Each point is reached from the start by the listed moves, each made once or not at all, plus a little noise. Say if it took an odd or an even number of moves. Then give how often each move was made.

Moves:
(1): [-16 -24]
(2): [  9 -28]
Start: [ 23 -13]
Points:
[ 16 -63] => even (1, 1)
[ 24 -12] => even (0, 0)
[ 33 -40] => odd (0, 1)

Moves:
(1): [ 20 -12  19   3  -2 -14   9]
(2): [ 19  33   9  17  -7 -19 -11]
(3): [-4 -9 19 17 -2 10  9]
(4): [ -2  26   9  28 -14 -29  31]
Start: [-11  17   4   5  57  15  24]
Points:
[-15   8  24  22  53  25  33] => odd (0, 0, 1, 0)
[  3  21  50  54  40 -18  73] => odd (1, 0, 1, 1)
[  2  67  41  68  33 -24  52] => odd (0, 1, 1, 1)

Moves:
(1): [12 -4 -8  3 -2 -6 29 -5 -3 -2 29]
(2): [  8  -9  25 -26  -5   5  -8 -11  -4 -11  10]
(3): [-11 -15  19  25  33  12 -13 -21   7  10  15]
(4): [-7 22 15  6  4 -6  6  6 -2  5 15]
(5): [ -4   6  -4 -17  13 -20  -3 -20  -7   2   0]
(6): [ -9  16  -9   6  52 -11   1   0  19 -22  24]
(7): [  4  -5  29  12  -1  -1   4  -5 -10  15 -12]
(8): [ 20   3  -9  -6 -11  -2  22  -9   4  19  -1]
(9): [ -7 -12  25  -1 -21 -12  -3 -14  11   3  -9]
Start: [  7   2   4   3  -5 -14  -1   5  -6   6   4]
Points:
[ 22 -34  60  38  -7 -23  38 -49   3  51  26] => odd (1, 0, 1, 0, 0, 0, 1, 1, 1)
[-20  10  11  14  95 -30 -15 -36   9  -3  43] => odd (0, 0, 1, 0, 1, 1, 0, 0, 0)
[ 31   2  18 -44 -10 -32  14 -37 -15  13  12] => odd (0, 1, 0, 0, 1, 0, 0, 1, 0)
[ 14   8  60  36  24 -12  18 -25  -6  56  18] => even (0, 0, 1, 1, 0, 0, 1, 1, 0)

Moves:
(1): [ -3  -8  -4  -5 -13 -17   9  -2   6 -17 -25 -14 -13   5  -1]
(2): [ -5 -23  24 -18  -4  -8  10  -8 -16   1  38 -22  -2  -7   6]
(3): [ 25 -17   0 -10  -9  23  18   6   9  -2 -19  -6  19 -27   4]
(4): [  0  -6   6 -34  -9  -3  12  13   4  15   2 -12   3  -4  10]
(5): [  6  -6   2 -25 -15   3  18  -6 -15  -6   4 -18 -15  -1   2]
(6): [-6 -9 -9 -4 -6 -4  8 -9  3  1  2 -4 -3  6 -4]
(7): [ -2  -5  16  -6 -12   2   5  -1  -6   3  -5  -2   5   8   3]
(8): [  5   2  14   0 -15  10 -23  -4 -25  23  -1   5  29 -29   7]
(9): [  4  14  13 -17 -37 -15 -18 -31   0   8  12  -9   3   9   7]
(10): [  9  10 -14  -8  13 -19 -43 -33   1  20 -12  12   0  27  -4]
(11): [  5 -18 -21   5   9  21  10  16   6  15   8 -21 -18  11   8]
(12): [ 17 -15 -11   7  -9   2  -7   3   6 -12 -33  19  10  11  12]
Start: [ -5   0   1   4  26 -13  20  -7 -10   1  -8  15  -8  -7   4]
Points:
[ -9 -31  27 -66 -49 -52  46 -62 -32 -13  22 -51 -39   5  15] => odd (1, 1, 0, 0, 1, 1, 0, 0, 1, 0, 0, 0)
[ 14  18   2 -46 -12 -44 -23 -78 -24  23  -4   0 -20  28   8] => odd (0, 0, 0, 0, 1, 0, 0, 0, 1, 1, 0, 0)
[ -9 -31 -11  -2  18   6  43   0  -7  20  -3 -11 -26  17  11] => odd (0, 0, 0, 0, 0, 1, 1, 0, 0, 0, 1, 0)
[ 19 -23  32 -39 -66 -14  19 -48 -23  17 -46 -14  32 -34  20] => even (1, 0, 1, 0, 0, 1, 1, 1, 1, 0, 0, 0)
[ 38 -70 -23 -38 -25  18  46  16  -1  24 -76 -18  18 -34  39] => odd (1, 0, 1, 1, 0, 1, 0, 1, 0, 0, 1, 1)
[  7  -8  25 -95 -66 -56 -13 -80 -42  48 -33 -25   0  14  24] => even (1, 0, 0, 1, 1, 1, 1, 1, 1, 1, 0, 0)
[ -8 -17  34 -37 -27 -52  20 -49 -21  -8  17 -29 -20  -1  16] => odd (1, 1, 0, 0, 0, 0, 0, 0, 1, 0, 0, 0)

Moves:
(1): [ -4   0  30  -5  -9  16  -6  -9  -8   1 -10 -31  13 -21 -12  10   5  -3
  -7 -19]
(2): [ -1 -16   1 -21  19  -8  -5  -9  11 -11  33 -16   3 -12  25 -15  13  -2
   9  -7]
(3): [ 25   6  -1 -20 -13 -19 -16 -16  19   2 -12  22  19 -24  -3  -6  14 -18
  -4  -2]
(4): [-16   9  -1   0  -8 -14   3  47   5   7   2  17  -4  -4   7 -13  -4   7
  -9  -5]
(5): [  2 -30 -20  18  -8  25 -11  -7  14  20  10 -18  -4   2  -7  12   3  14
 -16  30]
(6): [ -8 -10 -22  -3 -23  -8   1 -25  25   2 -15  -2 -25 -23   5 -26 -19 -13
  -2   1]
(7): [ 36   5  24 -15  -9  -6  11   2 -20   1  12  17  -3   4 -16  -6  13   0
 -18   9]
(8): [ 10  -3   0 -10  23  10  25   1  11   4  13  -1   0 -10   5 -18  18  16
 -36  -5]
(9): [ 10   7   2  -4  28  -2   1   5   3   5   0 -11   3 -10   4  -1 -18  -9
   2  12]
(10): [ -9   8  -8  24  -1  -3   7 -13 -21  13   8  -1  -5 -12   2  11   6   4
  -2 -14]
(11): [  5 -22  10   4  12   0  12  -9 -21 -33   8  -5 -38 -21  29   6  17   9
  10 -17]
(12): [ 22   6  -2   8   1 -12  24 -24   4  22  -9   2  10   1  33  28  12 -56
  -9  -6]
(13): [ 32 -26  20   5   3   8 -12  28  13 -34  -1  -5  -8  15   1 -10  -2  16
  32 -13]
(14): [  6  25  16   2  20  17  13   8   1   0  15   3 -11  15   8   9  11   6
 -26   8]
(15): [  6 -38  -2  10 -26  13   0 -19   9 -12  21  19  20 -20 -10  -8  13 -15
   0  12]
(16): [  0 -15   7  17   8  -2 -19   0 -23 -15   2  12  15  22  20  -6  -6  -7
  20   6]
(17): [ -1 -16   2 -27  18  22 -27  -2 -11  20  -2  -5  11 -24  -1  -7  10 -20
  35   7]
(18): [ 30 -12  13 -10 -20  11   4 -28  19 -16  -8   3 -16  14  27   6 -27  17
   9   9]
Start: [-10 -13   0   1   4  21 -22  -5  12   1  16 -16 -11  -6 -22  -6   0 -10
 -28 -24]
Points:
[  6 -29  16 -17  38  55 -32  19  -7  47  93 -18 -24 -39  -7 -15  53  -3
 -55   5] => odd (0, 1, 0, 1, 1, 0, 1, 0, 0, 1, 0, 0, 0, 1, 0, 0, 1, 0)
[ 46 -67  54 -31  70  63  -3  19  21 -51  85 -28 -81 -48  77 -36  46  44
  -6 -63] => odd (0, 1, 0, 1, 0, 0, 0, 1, 0, 1, 1, 0, 1, 1, 0, 0, 1, 1)
[ 80 -95  45  37   6  76  19 -66  24 -23  27 -73 -59 -37  55  40  34   9
 -48 -58] => even (1, 0, 0, 0, 1, 0, 0, 1, 0, 1, 1, 1, 1, 0, 0, 0, 0, 1)
[ 90 -82  71 -35  25  40  17 -61  26 -66  57 -71 -89 -81  48 -48   9  24
 -31 -70] => even (1, 1, 0, 0, 0, 1, 1, 1, 1, 1, 1, 0, 1, 0, 0, 0, 0, 1)

Moves:
(1): [  9  -2   0  13  -5   8   1 -11  -5  -1  10 -10  -9  -7  -7  -4  15  -8
   5   7   1   2   1   6  -1  -1]
(2): [ -1  10   1   4 -14  16   9 -21 -17   5   9   6  -3 -15   2  -2  18   1
  -9   0  -2   9  -7   0  14   6]
(3): [-20   7   9 -13  -7 -29   0  12  21  -1   1   0 -10   6  -1   8   2  -2
  -7   5   9 -12 -22  -8 -14 -22]
(4): [ -7  10  -3  11   4   8   1  -3  -6   0  -5   4  -3   8  -1  14  -1 -12
   6 -13   5  -3   0   5 -12  -4]
(5): [ -1   4   5   2   1   1  10   0  -3   4   6   8   2   2   2  -1   0  -1
  -5  -4 -10   9   6   6   0  -5]
(6): [  0  10   4   3  -5 -13  -3   3  -6   9  -1  -6  -4   2   1   0  -4 -14
   6  -3   6 -15 -13  -3 -11  -7]
(7): [ -9 -12   6  12  -5  -2   6  -3 -10  16  -6  -4  -7  -3  -8 -11   9   3
   0 -10  11  -7  -6  -7   6 -10]
(8): [  1   7   4  -4  -7  11   7  -8 -11   4  -3   4  -1   2   2 -10  12  -1
   6   9  -3  -6  15  -5 -16  -4]
(9): [ 18  -6 -16   5   1   2  -2  12   3   2 -13  -9   7  -9   5  -2  -4  14
  -3 -14  -9   5   1  13   0 -11]
(10): [ -6  -5  -3   6  10  15  -2  -8  -2   2  -8  -8   1  -4   1 -17   8  -6
  -1   2  -7 -11  -1   0  -2  19]
(11): [ -5   2 -10  -6  -6   2 -10   3   3  10   9 -10  -5   3  -1  -3   8  -6
   4   0   4  16 -11  12   5 -10]
(12): [ -6  -6   5 -15   4  12  -9  -1  -5  -4   5   2  -5   2  -7   6  -4 -12
   2   1 -23  -7  -4  11 -16   0]
(13): [ -8 -11  10  -1  -7   3  -2   0 -10  -2  -2  -2   9  -6  -4 -12   2  -5
  -6   3  -9  10   5   1  -6   6]
(14): [  6   7   4   2  -1  11 -12   2  10  17   4  -5  -1  18  -4  12 -10   5
   2  -6   9 -21  -9  14  -5   9]
(15): [-14   4  14  -1 -13  -8  -6   3   3   4   7   6 -12  28   4  -1   4  13
  -5 -13  -1   5   1 -10   0 -14]
(16): [  5  14   2  16  -4   0   1  14   5   1   3   7  -8   8  -3 -12  -1   8
  -1  15  -3 -10   3  -3   5  -8]
(17): [ -1  -4  -6  -2 -11 -10  -5   9  -2   8  -4   4 -10   7  -7   5   5   4
   1   0  -3   9  14   7  -7   6]
(18): [ 15  -9   2  -1  -3   0   2   2  -2  -4 -17   0  10   7   5   2  -5   4
 -10  -5  -2   2  -1   5   8  -2]
(19): [ 12   1   8  -4   5  -2 -17   0  11   1 -18  -1   5   3  11  10 -16   3
   7 -16  16 -22  -3   4  13  11]
(20): [  0   3  -4   4  -6  -5  -3  -7   7   9  -4  12 -10   5   6  13   0  -7
  -2   8   4   1  12  -7  -3   2]
(21): [ 0  3  1  0  6 -1  6  5 -2  2 -7 -6  1 -5  3 11 -5 -3  1 -3 -3  8 -5  2
 -1 -5]
(22): [ -9  -1   1   4   1 -13  -2   8  -7  10   3  -5  -8   4   1  -4  -1   2
  -3   8   6 -13  19  -5  -2  -7]
(23): [  0   5  -1   2   7 -14  -7  -3  -4   4  -5   3   0  -5  -1   1  -3   6
  -3  -1  -7  -1  -2   4  -3  -9]
(24): [-11   2  -3  15 -13   1   2   0   7   0   6   0   8  21   1  -1  11  -3
  10   0 -10  -5   0  10  -5 -13]
Start: [  8  -2 -13 -12   2  11   9  -5  -2   4   3  -2  11  -3   8   9  -4  12
  11   3  15  -7   4  -3 -10 -14]
Points:
[-12  46  -3  -7 -27  -8 -23   5  17  39  -3  28 -30  31  25  42   1  16
  -4 -30  -3 -18 -21  25 -21 -78] => even (0, 1, 1, 1, 1, 0, 0, 0, 1, 0, 1, 1, 0, 0, 1, 1, 0, 0, 1, 1, 0, 0, 1, 0)
[  0  18   8 -13 -27  34 -34 -11  13  54 -24 -13  -1  77  29  32  -3 -17
  31 -24   5 -64 -15  30 -44 -28] => even (0, 0, 0, 0, 0, 1, 0, 1, 0, 1, 1, 1, 0, 1, 1, 0, 0, 1, 1, 1, 1, 0, 0, 1)
[-13  25  20 -15 -34  -5 -33   3  12  59 -14 -21 -19  74  10  28  18 -11
  25 -27  -9 -60 -29  53 -65 -60] => even (1, 0, 1, 0, 1, 1, 0, 1, 0, 1, 1, 1, 0, 1, 1, 0, 1, 1, 1, 0, 1, 0, 1, 1)
[  9  36  17  10 -24  -3 -15 -14  14  40  -8   4 -14  -1   9  34   0   8
  -1  14  29 -44 -21  10 -11 -26] => even (1, 1, 1, 0, 0, 0, 0, 0, 0, 0, 0, 0, 1, 1, 0, 1, 0, 0, 1, 1, 1, 0, 1, 0)
[ 35   5 -38  13 -19  -2 -46   9  24  63 -48 -21  12  42  25  30 -10  11
  23 -34  16 -50 -10  56 -20 -19] => odd (0, 0, 0, 0, 0, 1, 0, 0, 1, 1, 1, 0, 0, 1, 0, 0, 1, 1, 1, 1, 0, 0, 1, 1)
[ 12  -5 -20  25 -16 -12 -17  16 -29  62 -34 -31  -7  26   6  33   5 -14
  31 -52  -3 -31   0  67 -38 -81] => odd (1, 0, 0, 1, 1, 1, 1, 0, 1, 0, 1, 1, 0, 0, 0, 0, 1, 1, 1, 0, 1, 1, 1, 1)
[-19  54  14  44 -65 -13   0  -2   7  54  19   9 -38  81  12  36  26  -2
   4   5  37 -68 -12   3 -37 -75] => even (1, 1, 1, 1, 0, 1, 0, 0, 0, 0, 0, 0, 0, 1, 1, 1, 0, 1, 0, 1, 0, 1, 0, 1)
[  7   9  -7  51 -23 -24  -5  24   8  60 -21 -38 -10  34  -2 -18  17  20
   7  -1  18 -95 -24  24 -36 -77] => even (1, 0, 1, 0, 0, 1, 1, 0, 1, 1, 0, 0, 0, 1, 0, 1, 0, 1, 0, 0, 0, 1, 1, 1)
[ -9  39  -6  31 -31  13  -4 -20  -7  36 -13 -12 -12  27  18  -8  46  -3
  17  11  22 -63  -5  23 -21 -59] => odd (1, 1, 1, 1, 0, 0, 0, 1, 0, 1, 1, 0, 0, 0, 0, 1, 0, 1, 1, 0, 0, 1, 1, 1)
